Each row of a before or after table is a point. The points were changed in one or more steps. Then noise was added and the rows were shuffled. The steps act on columns, c1 being the first. Write out the steps. A step turns or swaps two columns, mirrors them in a line or flattens them onto one, adds a multiple of one to another, or multiplies or shifts one. Angles are multiples of 10 degrees, from the lower column toward the higher: turns from -170 to 170, lines from 10 to 170 but not 90. Use the fewest steps. Two steps may share a column if one is a turn and the other turns, adds or multiplies; they go together, in the order done. Otherwise the lowest column goes first.
In the rows, zero is written as 128.

Before:
[[ 87 135]
 [129 163]
 [157 148]
 [ 97 112]
 [114 138]
 [ 43 127]
 [ 46  95]
 [131  61]]
After (8 x 2):
[[131 162]
 [109 122]
 [ 75  62]
 [181  87]
 [121  93]
 [102 154]
 [ 97  45]
 [ 99  98]]
Steps: turn c1 and c2 by 50 degrees

Before, 14 rows:
[[105 153 149]
 [123 160 170]
 [129 159 115]
 [ 97 146 161]
 [127 118  71]
 [164 199 207]
 [121 211 122]
 [145 162 157]
 [ 95 185 122]
 [135  78 110]
 [143  81  41]
 [136 130 109]
 [157 217 125]
 [149  79  65]]
After (14 x 3):
[[140 150 228]
 [128 157 177]
 [129 158 120]
 [123 123  77]
 [105 135  94]
 [157 199  73]
 [ 95 179  97]
 [ 99 122  95]
 [134 103 177]
 [149 130 208]
 [138 142 139]
 [119 199  77]
 [147 135  84]
 [165 131  19]]
Steps: mirror c2 and c3 in the line at 160 degrees

Before:
[[161 144  88 107]
 [113  72 117 171]
 [156 197 127 140]
 [119 135  78 137]
 [ 96 195  93 179]
 [155 156 156  92]
 [113 185 122 153]
 [171 114 120 134]
 [116 213  79 164]
 [161  73 162 217]
 [141 130 181 116]]
After, 11 rows:
[[119 148  95 166]
 [112  90 149 173]
 [ 93 227 135 190]
 [153 136 126  82]
 [108 201 136 151]
 [155 172 132 139]
 [162 113  81 138]
 [161  38 207 173]
 [138 119 159  87]
 [171  71 126 133]
 [118 225 110 187]]
Steps: add -1 times c1 to c2; turn c3 and c4 by -40 degrees

Before (14 x 6):
[[110 107 145 149 108 141]
 [134 112 140 117 147 121]
 [137 138 101 109  90 116]
 [124 128 145 141 135 117]
 [136 133  90 100 114 134]
 [ 89 105 142 137  95 124]
 [110 124 150 158 137 141]
 [136 113  80 104 109 105]
 [132 131 116 101  98 115]
 [110 131 130 127 116 125]
 [137 128 132 121 150 135]
 [119 120 124 101  81 138]
 [158 114  99 114  95 115]
 [114 116 147 143 137 140]]
After:
[[145 135 175 113 121 118]
 [118 127  32 160 136 114]
 [132 127 171 114 123  96]
 [173 135 163 123 162 103]
 [155 140 171 111 152 120]
 [117 123  59 155 161  95]
 [141 132 119 163 170 118]
 [142 119 132 132 139 105]
 [146 124 182  98 125 121]
 [125 145   9 155 142  85]
 [103 150  55 149 161  94]
 [123 129 100 158 151  94]
 [128 145 159 135 108 100]
 [120 131 139 132 105 115]]
Steps: turn c1 and c2 by 160 degrees; multiply c3 by 2.5; turn c4 and c5 by 170 degrees; shift c6 by -20

Before, 13 rows:
[[136 116 141 102 111  74 137 184]
 [179  88 119 128 164 131 194  90]
 [134 136 131 136 130 181 182 123]
 [118  86  91  98 106  85 125 191]
 [131 127 154 124 128 147 172 129]
 [135 178 111 125 108 138 102 164]
 [130 128 171 142 132 128 102 194]
 [ 83 128  93 132 104 156  97 154]
 [141 132 101 177 142 155 196 126]
 [ 97 172 158 132 131 138 117 195]
 [109 135 147 136 170 131 157 114]
 [101 109 127 120 159 164 122 133]
 [147 111  65  95 148 118 183 244]]
After, 13 rows:
[[178 175 178 118 160 130 195  94]
 [130 143 107 124 130 148 172 125]
 [144 107 193 140 150 113 186 247]
 [101 149 146 122 156 166 120 136]
 [118 156 201 120 109  84 125 199]
 [129 157  95 164 134 129  99 188]
 [ 94  90  57 155 130 136 114 189]
 [109 134 102 130 168 133 157 114]
 [141 107 142 178 145 155 199 110]
 [134  54  88 140 105 139 104 162]
 [134 148 133 127 112  74 134 189]
 [ 80 108 157 141 105 153  95 149]
 [132 120 121 131 129 179 185 121]]
Steps: multiply c2 by 1.6; turn c2 and c3 by -140 degrees; turn c4 and c8 by -20 degrees

Before, 9 rows:
[[143  99  90  86 172 123  98 101 195]
 [167 118 101  64 117 164 111 126 150]
 [116 125  86 154 100  99 151  95  60]
 [190 127 115 129  84  59 127  90 103]
 [100  95 129  73  93 107 150  99 176]
 [216 123 162 157 169 140  71 206 187]
 [ 86 110  93 105  66  93  79  72 107]
 [ 93 140 109  70 118  71 120  94  61]
 [202 196 133 157 150 135  89 168 204]]
After (9 x 9):
[[217 116 159  99  68 139  70 205  85]
 [ 90 145 120 187 160  70 119  94 187]
 [164 127 179 127 177  60 127  91 136]
 [107 181 108 158 143 106 149  98  71]
 [142 170 174 178 131 164 111 126 102]
 [186  54 172 135  80 137  91 166  65]
 [116 175 168 150  63 122  99 104  79]
 [ 95 117 153 105 179 100 152  95 181]
 [ 73 155 128 139 195  92  78  70 129]]
Steps: mirror c1 and c3 in the line at 20 degrees; turn c2 and c4 by 150 degrees; turn c5 and c9 by 160 degrees
